Each point is reached from the start by the listed moves, each made once or not at all, plus a little noise. Say if it took an odd or an even number of moves. Then give how often each move was made.
In the rows, 128 means zero.

Moves:
(1): [140 129 166 146 104 161]
(2): [139 135 190  84 163 136]
(3): [149  91 141 152 118  99]
Start: [142 145 146  90 165 126]
Points:
[163 109 158 114 155  98] => odd (0, 0, 1)
[153 146 185 108 141 157] => odd (1, 0, 0)
[175 108 197 132 130 131] => even (1, 0, 1)

Moves:
(1): [162 146  98 120 107 115]
(2): [112 122 115  89 105 131]
(3): [100 160 148 125 117 114]
(4): [121 156 114 142 145 145]
(5): [152 160 157 119 133 140]
(6): [140  96 119 115  91 144]
Start: [117 140 129 129 133 116]
Points:
[166 177  93  76  74 148] => odd (1, 1, 0, 1, 1, 1)
[109 164 156  65  70 132] => even (0, 1, 1, 0, 1, 1)
[141 145  67  85  70 137] => even (1, 1, 0, 1, 0, 1)
[122 136 106 128 111 150] => even (0, 0, 0, 1, 0, 1)
[137 150  84  82  89 107] => even (1, 1, 0, 0, 0, 0)
[148 220 152 109 106 100] => odd (1, 0, 1, 0, 1, 0)

Moves:
(1): [110  99 104  97 167 134 104 122 131 149]
(2): [126 141 108 113 109  87  82  99 143 129]
(3): [124 134 147 149 157 140 155 127 136 127]
(4): [101 104 135 152 150 128 128 141 108 115]
(5): [121 106 155 120 116 126 106 138 145 137]
(6): [137 103 110 107 130 102 133 136 128  93]
(7): [ 92 168 124 110 118 141 122 125 133 130]
(8): [ 99 143 164 130 160 155 146 133 102 138]
(9): [124 123 116 120 112 106 119 104 136 138]
Start: [120 104 115 123 135 191 138 112 134 122]
Points:
[117  54 113  89 111 141 114 106 160 108] => odd (0, 0, 0, 0, 1, 1, 0, 0, 1)
[ 34  86 139  60 200 200 129 101 151 142] => odd (1, 0, 1, 0, 1, 1, 1, 1, 1)
[ 48  43 120 111 244 192 154 109 107 115] => even (1, 0, 1, 1, 0, 1, 0, 1, 1)

Moves:
(1): [131 135 121 117 124 104 143 122 146 147 126 149 105]
(2): [129 152 145 110 132 123 115 133 130 118 160 132 118]
(3): [134 141 137 123 104 136 140 122 133 127 144 129 159]
(4): [117 107 122 123 167 156 117 141 152 176 103 138 159]
(5): [112 103 125 152 126 135 152 123 148 138 113 142 109]
(6): [125 126 106 127 110 133 124 120 133 121 133 118 125]
(7): [132 128 116 114 126 144 130 115 121 149 154 155 139]
(8): [156  97 148 126 121 120 123 124 117  95  99 111 101]
(9): [145 161 136 100 111 165 122 136 107 119 108 106 128]
(10): [124 135 136 147 107 137 113 126 123 119 136 141 153]
(11): [117 140 146 128 105 117 123  93 123 150 102 112 112]
(12): [160 115 121 142 135 130 141 118 136 145 100 112 118]
Start: [136 100 138 158 123 104 104 142 128 151 151 143 147]
Points:
[209 127 154 133  65 117  88 124 126 118 115 116  97] => odd (1, 1, 0, 0, 0, 1, 0, 1, 1, 1, 0, 1)
[163  75 148 141 105 132 102 125 151 192 145 198 195] => even (1, 0, 1, 1, 0, 0, 1, 1, 0, 1, 0, 0)
[180 102 131 154 107 129 129 114 134 189 165 155 177] => odd (0, 0, 1, 0, 0, 0, 1, 0, 0, 0, 0, 1)
[154 103 150 167  78 199 116  92 146 249  88 151 200] => even (0, 0, 1, 1, 1, 0, 1, 0, 1, 1, 1, 1)

Moves:
(1): [131 119 129 125 141 147 147 136 126 129 127 143 112 130 132 119 138  97
 134]
(2): [123 125 131 129 137 134 135 121 117 141 127 115 128 132 127 124 144 127
 122]
(3): [129 129 126 121 113 134 119 127 116 141 123 124 121 138 136 126 136 136
 139]
(4): [124 124 126 141 124 141 122 116 135 124 138 131 135 121 134 148 101 124
 131]
(5): [132 136 130 129 124 133 112 136 141 136 120 113 125 152 120 130 139 146
 125]
(6): [121 137 127 124 131 129 116 128 129 130 130 121 130 138 143 127 131 137
 144]
(7): [140 128 128 129 142 132 143 141 143 132 131 121 120 121 111 130 124 117
 138]
(8): [129 127 141 134 116 129 122 126 123 139 142 145 126 128 134 119 120 142
 128]
(9): [127 107 123 125 126 142 139 125 137 144 154 141 116 150 127 144 133 144
 130]
(10): [119 132 117 109 133 113 110 139 129 127 150 124 122 124 120 119 123 122
 128]
(11): [120 134 145 115 135 139 113 121 133 112 150 139 118 116 112 119 123 146
 136]
(12): [124 117 132 154 120 141 129 136 142 109 118 120 131 112 162  93 131 129
 124]
(13): [128 143 127 133 126 130 119 125 108 121 138 109 133 131 127 118 133 129
 140]
(14): [114 112 124 116 126 153 140 124 154 131 115 117 141 132 116 138 122 126
 135]
(15): [141 108 136 133 123 133 105 150 143 135 139 136 133 100 126 137 129 117
 127]
(16): [ 87 126 124 150 129 135 124 124 125 118 123 135 138 130 128 116 139 118
 134]
(17): [141 135 109 119 132 160 120 122 128 117 117 139 144 123 135 131 141 130
 135]
(18): [137  99 148 143 146 131 117 132 120 145 127 147 117 147 120 122 147 142
 123]
Start: [142 124 134 133 123 131 139 118 131 124 139 133 120 109 122 110 133 124
 130]
Points:
[102  79 163 149 148 214  71 170 174 126 165 117  97 117 112  41 185 122
 191] => odd (1, 0, 1, 0, 1, 1, 1, 0, 0, 1, 1, 1, 1, 1, 1, 1, 0, 1)
[104 116 150 168 111 153  60 118 103 151 176 137 113 156 118  84 147 159
 153] => even (0, 0, 1, 1, 1, 0, 0, 1, 0, 1, 0, 0, 1, 0, 0, 1, 0, 1)
[109  85 110 139 167 240 114 127 171 140 173 138 118 171 100 117 168 120
 191] => even (1, 0, 0, 1, 1, 1, 1, 0, 1, 1, 0, 0, 1, 1, 0, 1, 1, 1)
[129  82 141 152 135 164  70 142 130 136 168 191 131  94 117  87 165 129
 136] => even (0, 0, 0, 0, 0, 0, 0, 1, 0, 1, 0, 0, 0, 0, 1, 1, 1, 1)
[148  60 164 159 132 249 122 100 127 146 181 197  89 125 162  76 168 162
 150] => even (1, 1, 1, 1, 0, 0, 0, 1, 1, 0, 1, 1, 0, 0, 0, 0, 1, 1)
[148  78 147 113 147 169  85 163 173 190 148  98 105 142  88 111 177 141
 158] => odd (0, 1, 1, 0, 1, 1, 1, 0, 0, 1, 0, 0, 0, 1, 1, 0, 0, 1)
[111  68 153 131 130 242  55 134 167 142 173 190 116 113 100 100 156 134
 167] => even (1, 0, 1, 1, 1, 0, 0, 1, 0, 1, 1, 0, 0, 1, 1, 1, 1, 1)
[141  97 102 116 114 243 150  98 139 134 155 141 127 136 135 139 141 114
 177] => odd (1, 0, 1, 1, 0, 0, 0, 0, 1, 0, 0, 0, 1, 1, 0, 0, 1, 0)
[122 122 134 146 123 244 112 107 137 128 193 166 101 141 110 103 152 144
 192] => odd (1, 0, 1, 1, 1, 0, 1, 1, 1, 0, 1, 0, 1, 0, 0, 1, 1, 0)
